Every row gives one point. To make a cloud, some directions were put in groups of two or more. Within a group, all points are equally far from the middle, so they leave a hole (a ring in 2 directions, a hollow ball in 3). The other directions are filled evenly. Then the cloud was stretched, turned, moved and blurred a little. Count the holes, and give their numbers of directions, smallest first.

Cloud, 13 rows:
[[ -7 -18]
 [ 19  38]
 [ 41 -32]
 [ 37  35]
 [ 41 -46]
 [ 37 -16]
 [  1 -25]
 [ 16   7]
 [ 39 -53]
 [ 16 -33]
 [-37 -17]
 [-35  18]
 [ 22 -16]]
Holes: 0

Cloud (30 x 4):
[[ 14 -39  13 -21]
 [ 66 -14  32  19]
 [ 41 -11  43  -2]
 [ 74  18  30  17]
 [ 14 -10  41   0]
 [  1  55  31  70]
 [ 12  -8   1 -52]
 [ 48 -10  39  -8]
 [  7  43  29   5]
 [  2  38 -15 -27]
 [ 15   3  49 -11]
 [-37  41  44  28]
 [ 40  43  32 -15]
 [ 33  16  43 -14]
 [-37  45  27  43]
 [-18   6  19  17]
 [  2 -51 -14  -4]
 [-38   6   3  24]
 [-11 -27 -20 -10]
 [-70   8 -10 -14]
 [ -6  52 -19 -19]
 [ -8 -30  -8  20]
 [  6 -23  18   1]
 [-14  33  -5  51]
 [ 11  -6  39  46]
 [-15  61  28  27]
 [ 17   3  22   5]
 [ 68   0  13 -42]
 [ 15 -19  23 -30]
 [ 47  -8 -14 -23]]
Holes: 0

Cloud (50 x 6):
[[-10  48 -13   4 -45 -17]
 [  7  73 -10  33  30  12]
 [  4 -25 -38  -2  63  44]
 [-18  12  37  29  36 -25]
 [ 10   0 -35  -6 -33  57]
 [  0  33 -73  16   2  -7]
 [ 26  23 -30  -1  82 -17]
 [ 42  -1 -50 -39  37  -7]
 [-23  31 -37  18 -20  11]
 [-32  24   0  -2  38  19]
 [ 13 -27 -23 -15 -32  -5]
 [ 11  -4  41  10  -8 -19]
 [ 17 -32 -16  -6 -43  -2]
 [-22  14  -3   1 -32   6]
 [-19   3  20  14 -32  19]
 [-58  17  18  12  26 -27]
 [-24 -26  -7   9  82  -4]
 [  4  44 -57   3  59  -4]
 [ 17 -22 -62  -1 -18  -4]
 [ 43  40  22  28  32  -1]
 [ 26 -50 -47 -15  33   0]
 [ 31 -35 -36 -25  31 -16]
 [  1 -14 -66 -18  37   9]
 [-10 -10  14 -12 -21  35]
 [  8 -59 -54 -14  17  -2]
 [  2  65 -31   0  -3  37]
 [-36  -4 -54 -11   3 -18]
 [ 19 -36  25 -20  17 -19]
 [ 40 -15 -34 -37  56 -15]
 [-22 -28 -29 -39   1  -6]
 [-32 -38 -23   7  53  27]
 [-30  -1  19  10  38  26]
 [ 12   8 -45 -30 -11  -9]
 [ -3  15  -5  22 -39  54]
 [ 26 -19  30   0  -5 -15]
 [-14  61  -3   4  17  20]
 [  3 -30 -32 -40   0   0]
 [  0  -2 -68 -18  35 -49]
 [  8 -30 -61  -3 -14  -3]
 [ 21 -16   7  34  43  -6]
 [ 25  46  -1  -1 -20 -58]
 [ 28 -48 -47   0  -3  -6]
 [ 17  32  26  33  24 -43]
 [ 30 -18 -50  36  13  30]
 [-10 -43 -53 -42  51  40]
 [  1 -22  13  29  43 -54]
 [  4  56  31  40  -4  -4]
 [ 54  47   4  10 -15 -33]
 [ 70  16   9 -18  -9  26]
 [ 15 -21 -17  47  29  -9]]
Holes: 1 (3)

Cloud, 82 rows:
[[-21   3 -37   7  40 -39 -15  68]
 [ -6  48  20  26  25 -55 -28  24]
 [ 15  16  46   3  62 -15 -45  44]
 [-27  37  37  -7  12  10 -35 -23]
 [-20 -40 -27  -6 -13  -2  14  -1]
 [-22  86 -27 -15 -18 -43 -19  12]
 [  0  13 -43  21 -38  -7   4  22]
 [-35  93 -46 -15  14 -17 -20  46]
 [-16 -21   7 -20  44 -16 -25  22]
 [ 22  18 -21 -39   3 -27 -12 -14]
 [ -6  25  23 -40  27  -4 -13 -34]
 [  8 -43  22  -7  58 -18 -53  22]
 [ 27 -12 -47 -42   7   0 -33  74]
 [ 21 -44  49 -21   6 -26 -14  17]
 [-13  24  13  39  24  11 -59  21]
 [-16 -14  -6  17 -22 -31   4 -35]
 [-16  27   7  28  -9  43 -57 -21]
 [  4  57 -33 -28  35  25 -10  28]
 [-35  12  28 -25 -48 -10  33 -10]
 [ 41  23  45 -46  -6  -7  -6  26]
 [ 23  11   8 -16   9  -6 -25 -40]
 [  7  60 -28   1  24 -20 -11  76]
 [ 64 -16  18 -53 -22 -22  20 -16]
 [ -8  73 -16  11 -18 -10 -17   5]
 [-15  35 -12   0  38   1  39  23]
 [-18 -12  -4 -74 -59   5   4 -21]
 [ -2 -33 -32 -13 -14 -30 -18 -30]
 [-32  77  -4 -33 -43 -22 -14 -22]
 [-17  13 -23  25  47 -36   6  56]
 [-29  60 -23 -37  -7  25 -32 -23]
 [ 34  -1  47  29  46  32 -23  66]
 [ -5  20  68 -10  11  -3 -34  40]
 [ 11 -15  19   3   7  -4  32  29]
 [ 11  10  -3  34  47 -21 -47  43]
 [  5   3 -22  62  30 -13 -40  31]
 [-59  60 -59  53  -1 -14  -4 -17]
 [-25  52 -28  28  35   2  -4  17]
 [ 38 -26  29 -35 -20  -7 -49   3]
 [ 46  21 -25 -42  -1 -32 -29   9]
 [-51 -13 -24  -4  14  -3 -26 -30]
 [  1  22  97  -8  21  29 -37  39]
 [ 19  19 -24 -45 -10  -5  21  35]
 [ 11  13 -27  -6 -28 -22  47 -14]
 [-41  25 -11  22  11  38  14   9]
 [-50  67  32  29   2  36 -26 -26]
 [ -8  55  18  13 -11   6 -24  -7]
 [ -6   8 -24 -30  17 -23 -36   1]
 [-23   7  49 -16  40  -5 -51   0]
 [ -7  50  11 -17   3 -30  32  19]
 [ 18  11  32  38  -4  21 -29  52]
 [-60  60 -13  16  25 -18  -4  11]
 [  2 -10  -8  -2 -15  19   2  52]
 [ 31 -41 -10 -31 -27 -43 -29  26]
 [ -6 -20  10 -36 -52  22 -52   0]
 [-13  11  -4  64   5 -17 -19  15]
 [-23   6  -4  -1 -21  55 -56 -35]
 [  4  19  17 -68 -34 -15  19 -34]
 [ 45  24 -21 -49 -20 -42  15  -3]
 [ 21  10 -28 -19  -7 -43 -21  -1]
 [-12  56  20 -49 -12   1  -7 -26]
 [ 14   1  -1  49   7  11   4  34]
 [-69  78  -7  20 -16  35  11 -31]
 [ 37  21  -6  -6  -4 -55 -22   4]
 [-31   5  -3 -17   3  57   5   1]
 [ -2  -7   3 -15 -42 -34 -21 -70]
 [  1  32  44  -3 -15  37 -22 -59]
 [ -2  35  47   3 -21  16 -22  21]
 [  9 -23 -41   7  56  -4 -22  58]
 [-29  22 -15  39  15 -32 -25 -20]
 [  0  34 -21 -62  -8  -4 -24   1]
 [ -8  21  -6  42  -7  -2  12  -7]
 [  0  28  36  50  40 -18  -2 -23]
 [ -5  52   9   1  13  55 -14 -23]
 [ 26   3 -12  15  26 -42 -30  25]
 [ 24 -49 -22  14  13  16  -1   7]
 [-26  63  12 -15  11   4 -61 -24]
 [-28  58  12  39 -38 -24 -36 -41]
 [ 21 -25   8 -33  23 -11 -18  61]
 [  0  -4 -14   5  13  15 -11 -57]
 [-17  14  36 -36  -7  20 -43   6]
 [ 33 -46  -2 -31 -49  39   0  19]
 [ 26 -44  47 -26  52  10 -12   7]]
Holes: 0

Cloud:
[[  3  31   8 -13 -39  41   1 -24  -9]
 [ 10  -1 -49  22  39   9   3 -36  41]
 [-16  26  17 -13  42   9 -39  29   0]
 [ 32 -68 -13  18  32   1 -15 -14 -19]
 [-11  38 -23 -19 -38  43  -9  -5   2]
 [-10 -75 -45 -21   1 -13 -62   5 -15]
 [ -8 -25 -32  -6 -13  42  -9 -51  32]
 [-16 -74 -11 -37 -27   8  -1  32  27]
 [-24  45 -18 -12 -19 -12 -18  21  33]
 [  1 -52   0  40   4  -2  23  38 -47]
 [  3  33   8   0 -10 -12  67  33 -34]
 [  0 -20 -41 -30  38  19  50 -13  31]
 [  3 -28  12  21  71 -37  -8  30   4]
 [ 28  37 -11   4  -2  -1 -23 -39  40]
 [ 40 -18   7  17 -18 -11  58 -23  42]
 [-62   8   6 -20 -33  13  40   7  33]
 [ -5 -16   5 -31  34 -29  56 -18  -2]
 [ 32 -67  -6 -30 -42 -13 -52 -24  27]
 [ -6 -29  -3 -19 -56  26 -56  33 -27]
 [ -1 -61 -14  -4 -46  19 -23  42  30]
 [-17 -14 -30   8  12  58   6   3  53]
 [ 15  12  17 -13 -76  -5  11   6  20]
 [-32   6  25 -33  25  18 -14 -29  25]
 [-31 -53  -9  -3  34 -37 -60  12  15]
 [ -2  19  13 -18 -24  47 -35  -1  -4]
 [ 30   5   8  41 -10  -9 -23  57 -45]
 [ -9 -38 -54 -18  51 -35 -14   2  26]
 [ 41 -24 -37  -6 -32  16 -25  44  -6]
 [-44  20 -37  28   1  15 -69  28 -18]
 [-44 -20  11  -2 -13 -54 -40  53 -40]
 [-46 -49   1  10 -27 -11 -21  58   9]
 [ 35 -51  22  28 -25 -30  34  30 -29]
 [ 17  13  17  -5 -55 -12  16 -34 -15]
 [-43  32  19 -12 -27 -28  13  15  43]
 [ 37 -60  11  27 -10   9   3  14  29]
 [-43   5  24  10  22  -6  12   1 -51]
 [ 25  -8   0 -52 -28  -9 -32   7 -15]
 [-16 -32 -38  21 -27 -13 -77  43 -37]
 [-21  11 -43  50   3  35   2  20  28]
 [ -8  12  -4  62  22  -5  59   1  12]
 [ -5  49 -15 -21 -22   1   2  21 -20]
 [ 13 -10  37  18  17 -76  32  24  -9]
 [-48  -2 -15  -6  20  45   4  19  47]
 [-32 -16 -61   5  30  -2   7 -24   4]
 [ 22  -4  16  47 -10  -6 -25  -8 -60]
 [-34 -55  -8  -1  17  -4  10  50 -44]
 [-24 -70 -13   9  -8 -45 -22  24   8]
 [ -8  56   8  -9  17  18  55  19 -10]
 [-26  14 -36 -21   8 -41 -52  23  12]
 [  1 -46 -19 -20 -56   0   7 -23  35]
 [ 40 -20 -27 -20  -2 -23 -69  -5  30]
 [ -4  44   7   0  40 -64   4  10 -10]
 [ 29  -5 -41  -1  -4 -18 -33  -5  46]
 [-25 -14 -51  17   7 -28   9  43  25]
 [  8  27 -26  58 -11  44  32  30 -24]
 [ 38  -6   3   5 -31 -38   6 -21 -34]
 [ 17 -14 -22   4  -2   5  70  -5 -21]
 [-31 -62   8 -38 -33  14 -36  20   9]
 [ 23 -46 -17 -19 -39  48 -55   8   9]
 [-18  -5 -20 -14  65  41  30 -11  29]
 [ 34 -32  49  11   2 -28  35  36  11]
 [ 19 -56 -36 -15  64  -1 -10  25 -21]
 [ 29 -10  42 -14  17  -5 -48 -31  -8]
 [-37 -41 -40 -14  52  15 -56  -5  -5]
 [-57  44  12  18  14  -7  65  39   8]
 [  0  30  47  -6 -38 -34  17 -26  28]
 [-56  39 -19 -18 -28   8  10  35  17]
 [-26   8  19 -24  -3 -42  -5  60  16]
 [  8  21   4  46 -48  38   2  20 -39]
 [-19 -43 -18  34 -38   4 -41  47   4]
 [ 53 -19  17  30   2   2  -4  37   9]
 [-21 -33   5   9 -52 -45 -59  33 -12]
 [-16 -13 -58 -42  10   5 -24  18  44]
 [ -2   3 -25  55  25  32  28  48 -45]
 [-33  14 -27 -12   1 -39 -33  15  40]
 [-74   5 -35  33 -20  22   1  29 -12]
 [ -9   7  19  19  18  14  23  58 -50]
 [-14 -15  20   3  25 -56  41  47  27]
 [-13 -10  59  30  17 -17  29  14  -3]
 [ 25  -3  46   9  17  17  28 -32  -4]
 [-38   7   8 -28  50  11 -24 -28  30]
 [-20 -35  17  -1  22 -67  16  34 -39]
 [-23 -58 -55 -25  -3   5 -14  51 -15]
 [ 25  31 -22 -11 -13  19 -19 -27  49]
 [-34  -9 -49   8  70  14   5 -21   2]
 [-20  47  39  33   5 -37  23 -17 -16]
 [-41 -12 -18   4 -44  48  19  -4  34]
 [ 40  11  18 -24  21 -10  47 -38  11]
 [-16   6  -1 -15 -11  38 -47 -26  48]
 [ 14 -25 -38  30  20 -34  15  43  14]
 [ 33 -28  -7 -21  76 -39   0  13  -5]
 [  9   9  35   5  26  -7 -20 -37 -33]]
Holes: 3 (2, 3, 4)
